Rows are points. The points of each table are mixes of a few directions, plus a little noise. Count the directions of each table, and those that both share. Where both have some left over, give the other angles between the two spaces (their principal angles), to ten degrees, smallest first.
In the rows, zero is written as 128.

First, 4 rows:
[[123 147 164]
 [143  72  19]
 [122 150 170]
 [124 144 159]]
Second (5 x 3):
[[157 119  69]
 [117 133 151]
 [206 192  99]
 [ 83 112 174]
 [ 73  82 147]]
Directions: first 1, second 2, shared 1

First (10 x 8):
[[ 88 121 111 164 140 112 101 133]
 [ 61 146 110 169 163 116 107 117]
 [116 193 163  68 176 160 166  80]
 [187 135 160  64 112 150 158 124]
 [136  52 112 158  87  81  60 190]
 [145  72 113 152  92 100  89 170]
 [150 122 144  96 124 129 126 135]
 [139 104  97 180  98 126 136 143]
 [ 63 188 129 133 186 142 144  84]
 [193 148 140  96 105 166 192 108]]
Second (7 x 8):
[[105 144 148 131  83 179 102 134]
 [126 137 121 140 127 137 141 121]
 [135 129 117 136 142 118 146 121]
 [106 128 166 104  78 168  68 153]
 [ 96 156 149 141  68 202 103 131]
 [183  88  85 116 232   7 184 116]
 [147 116 110 128 166  86 153 121]]
Directions: first 3, second 2, shared 1; angles 90

First:
[[114 105 112 142 147 111 162 177 157 116 154 138]
 [130 126 149 124  95 131 139 136 160  74  83 118]
 [110 149 154  89 101 150  98 124 124 113 124 130]
 [ 98 162 107  90 181 150  60 100  37 249 240 157]
 [110 136 145 103 108 141 120 145 140 102 126 132]
 [155 116 113 161 140 112 146 111 125 141 112 120]
 [177 103 100 191 146  98 166  98 128 141  93 110]
 [129 128 145 123 102 133 135 132 152  88  94 119]]
Second (8 x 12):
[[112 143 152  96 112 155 144 136 150  68  83 117]
 [191 171 127 152 138 136  94  76  89 154 120 130]
 [101 107 136 121 100 111  98 138 126 156 162 135]
 [100 125  99 120 191 133 159 162 121 151 180 145]
 [176 152 135 157 122 128 142 157 165  66 111 138]
 [ 69  62 104 132 139  91 153 162 137 173 175 132]
 [ 86  91 135  98 112 133 167  94 132 112  49  87]
 [187 173 139 149 110 134  69  99 102 146 141 141]]
Directions: first 3, second 5, shared 3

First:
[[ 43 139  57 180 148 168 160  94  50 153 101  95 189 107 206 184  98 159
   52 138]
 [135 145 128 115 138 123 130 116 148 111 117 138  89 109  96 136 138  98
  136 116]
 [121  59 153 128  97 127 140 159 128 141 150 125 134 184 172 105 139 172
  154 171]
 [ 99 154 109 115 139 128 171 102 151  79  76 122  21 102 107 182 181 100
  135 114]
 [249 159 196 111 103  94  39 183 155 149 186 138 221 151  78  42 101 141
  160  87]
 [148  92 150 114 129 121 109 135 144 147 163 157 140 137 109  88 101 110
  147 150]
 [105  94 116 116 157 134 134  97 139 142 144 168 104 103 100 119  92  71
  127 158]
 [125 183 116 145 112 130 141 138 110 101  86  81 126 131 156 169 172 172
  112  90]]
Second (8 x 20):
[[ 79 133 189 177 102 185 108 206  82  85 129 213 136 110  71 105  75 133
   81  49]
 [122 141 132 150  92 128 127 103 103 146 132 133 130 124 148 129  58 160
   98 107]
 [131  91  47 136 163  89 160 167  88 150 133  41 190 136 174 129 153 111
  112 195]
 [161 129 132  98 128 127 122  88 133 166 124 118  93 122 154 125 143 141
  135 142]
 [112 132  40 152 129  47 163  86 144 133 140  36 197 158 170 159  82 129
  143 175]
 [129 128 158 120 120 166 134 146 154  74 122 178 117 130 100 144 173 109
  133 140]
 [115 150 140 104 173  92 101 108 205 118 128 123 104 142  72 123 164  95
  214  89]
 [175 121 186  86 116 189 109 121 113 153 116 182  55 102 136 112 175 143
  109 128]]
Directions: first 4, second 5, shared 0; angles 30, 60, 80, 90

First:
[[138 117 113 117 121 122 144 144 130 166 129 155 151 133 114 139 114 131
  135 123 137 127 165 128 120 129 112 138 124 130 115 135]
 [140 105 130 136 100 112 136 116 123 129 138 112 137 138 134 131 143 100
  114 146 144 144 115 127 113 141 124 153 135 142 132 112]
 [123 132 139 136 129 130 118 115 126 102 129 107 113 126 138 121 140 122
  121 134 124 131 100 128 132 130 139 125 132 129 138 121]
 [138 128  83  88 147 134 160 189 141 231 116 226 180 126  82 154  67 176
  169  89 131 105 249 129 125 112  88 121 107 114  86 170]
 [141 107 124 129 105 114 141 126 125 143 136 127 143 137 127 134 133 109
  120 139 143 139 133 127 114 138 118 149 132 139 126 119]
 [113 145 154 146 138 137 102 100 124  64 127  81  90 122 152 110 153 121
  114 138 114 130  65 128 141 128 156 113 135 126 150 115]
 [107 157 148 139 155 146 100 112 128  74 120  98  90 116 144 112 139 140
  126 124 106 119  83 129 149 119 155 100 129 117 144 128]
 [108 157 146 136 156 147 102 116 128  80 119 104  93 116 141 113 136 143
  129 122 106 118  91 129 149 118 152 100 128 116 142 131]
 [124 132 134 132 131 130 122 122 127 113 127 117 119 126 133 124 134 127
  125 130 124 128 114 128 131 128 135 124 130 127 133 125]
 [136 123 106 110 131 127 146 156 133 179 125 173 156 129 107 141 102 145
  145 113 133 120 184 128 123 123 107 130 119 124 108 145]
 [142 103 132 139  96 110 136 113 122 126 140 108 136 139 136 130 147  95
  110 150 146 146 109 127 111 143 125 156 137 144 133 109]]
Second:
[[143 136 139 138 129 116 153 133 113 145 121 134 141 148 134 129 134 141
  126 151 130 125 137 128 119 133 112 141 136 104 135 112]
 [ 94 189 169 151 182 157  90 103 120  38 111  79  65 114 160  95 150 162
  127 133  88 111  54 129 164 114 169  80 133  95 161 123]
 [ 95 100  52 106 112 112 134 147 137 149 198 134 155  73 125  82 117 107
  168 140 210 179 176 116 144 155 135 137 108 214  98 173]
 [150 111 132 117 115 131 132 136 138 161 106 157 142 147 105 166 111 123
  118 101 107 110 150 133 111 116 111 136 127 115 117 126]
 [134 117 108 114 123 124 142 147 133 167 131 158 151 127 113 137 110 132
  139 119 139 128 169 127 122 128 113 135 122 134 112 140]
 [124 141 146 134 139 138 114 118 128 103 116 115 109 130 133 130 134 132
  120 122 108 118 103 130 133 120 138 116 131 114 138 122]
 [132 117 125 123 119 129 125 128 134 134 126 132 131 129 121 138 124 118
  124 118 126 127 131 129 123 126 127 131 126 134 123 129]
 [123 155 149 128 156 150 111 128 132 110 100 133 106 131 125 138 120 153
  127 105  89 101 116 133 139 108 136 101 127  96 134 130]
 [140  79 104 123  79 104 139 122 132 150 157 122 153 127 123 133 135  79
  118 139 168 158 137 124 107 149 119 165 128 175 116 124]
 [128 127 136 136 123 124 127 118 123 113 131 111 122 130 137 122 140 120
  121 139 131 134 109 127 127 133 133 132 133 130 136 119]
 [144 137 149 138 131 123 143 128 117 137 110 132 133 151 132 138 133 140
  119 140 114 117 126 130 119 126 116 135 137  97 137 110]]
Directions: first 2, second 4, shared 2

First:
[[118 119 128 145 103 181 127  83 137 135 166 126 132 112 122 118 154  93
  170  84 102 131  82 131 129 163 205 182 136 152 141 167]
 [121 123 126 139 111 165 128  97 134 134 154 127 132 116 126 122 146 104
  157  97 108 130  96 130 129 152 183 165 134 144 138 154]
 [118 119 127 147 100 189 129  78 138 136 170 126 134 109 123 120 157  86
  177  78  97 131  76 133 129 167 217 190 136 155 144 172]
 [120 120 126 142 108 171 128  91 135 134 159 125 132 115 125 121 148 100
  162  94 106 130  91 132 129 158 191 171 134 147 140 158]
 [143 141 131 102 167  44 127 197 114 115  69 130 120 154 136 140  89 183
   62 198 170 124 199 121 125  73   7  42 116  90 107  68]
 [140 138 130 108 159  60 126 184 116 117  81 130 122 148 134 138  96 173
   74 184 162 124 185 123 127  84  31  59 118  98 111  80]
 [138 136 130 112 153  76 127 173 119 120  91 131 123 144 134 135 102 164
   85 172 155 125 173 125 127  94  51  73 120 104 115  90]
 [129 130 128 123 133 118 127 137 126 126 121 129 128 131 129 130 123 135
  120 137 133 126 137 127 128 122 113 118 127 124 126 122]
 [124 125 128 133 119 148 128 112 131 131 142 126 130 122 126 125 137 114
  145 112 118 128 111 128 129 139 156 148 130 138 133 143]
 [136 135 129 114 149  84 128 163 122 122  97 129 124 141 131 135 107 157
   94 163 150 125 165 125 127 100  65  84 122 108 118  97]
 [120 120 127 141 108 172 128  92 135 134 158 126 132 115 124 122 148  99
  163  92 106 131  91 131 129 157 190 172 135 147 139 158]]
Second (11 x 32):
[[ 91 128 178 147 140 102 142 156 108  75 149 129  99 209  98 118 128 113
  144  78 129 159 104 203 162 156 182 169  74 126 165 152]
 [141 159 106  71 139  97 126 147 127  78  75 140 133 143 109 144  95 112
   53 159 118 150 178  91 139 141 101  42 121 136  78  67]
 [110 134 109 134  86 148 145 116 130 147 111 123 138 109 112 131 129 113
  129 117 128 130 130 110 123 106 138 159 140 131 115 138]
 [156 115 141 143  95 156 135  94 138 171 151  89  94 110 159 127 121 163
  167 140 124  81 100 126  81  93 109 111 149 110 156 149]
 [170 118 109 122 131 153 114 103 140 159 134 116 135  80 154 128 131 142
  140 161 116 102 133  87 102 126 107  94 157 129 120 116]
 [123 107 153 156 163 131 113 129 125 129 176 138 128 138 141 114 156 130
  169 104 129 130  95 169 142 159 161 173 115 132 164 158]
 [146 119 135 131 136 145 124 118 127 118 145 119 123 129 124 121 133 116
  149 123 106 132 121 127 132 160 161 126 120 138 137 128]
 [117 159  76  83  91 147 116  78 164 156 110 156 151  76 163 157 124 126
   72 137 134 101 111  75  93  95  90  86 191 141  81 124]
 [109 116 140 154 134 126 117 119 138 168 164 141 128 118 167 127 150 160
  152 114 157 101  87 161 112  99 106 168 147 115 158 169]
 [163 130  97 116 131 114 147 179 101 111  49 106 153 110  69 122 101 109
   99 184 115 165 234  62 152 128 103  96 105 126  79  56]
 [ 82 124 163 152 162  88 129 170 110  95 145 153 126 186 112 119 142 124
  133  90 152 158 115 197 168 143 151 186  88 123 156 151]]
Directions: first 1, second 6, shared 1
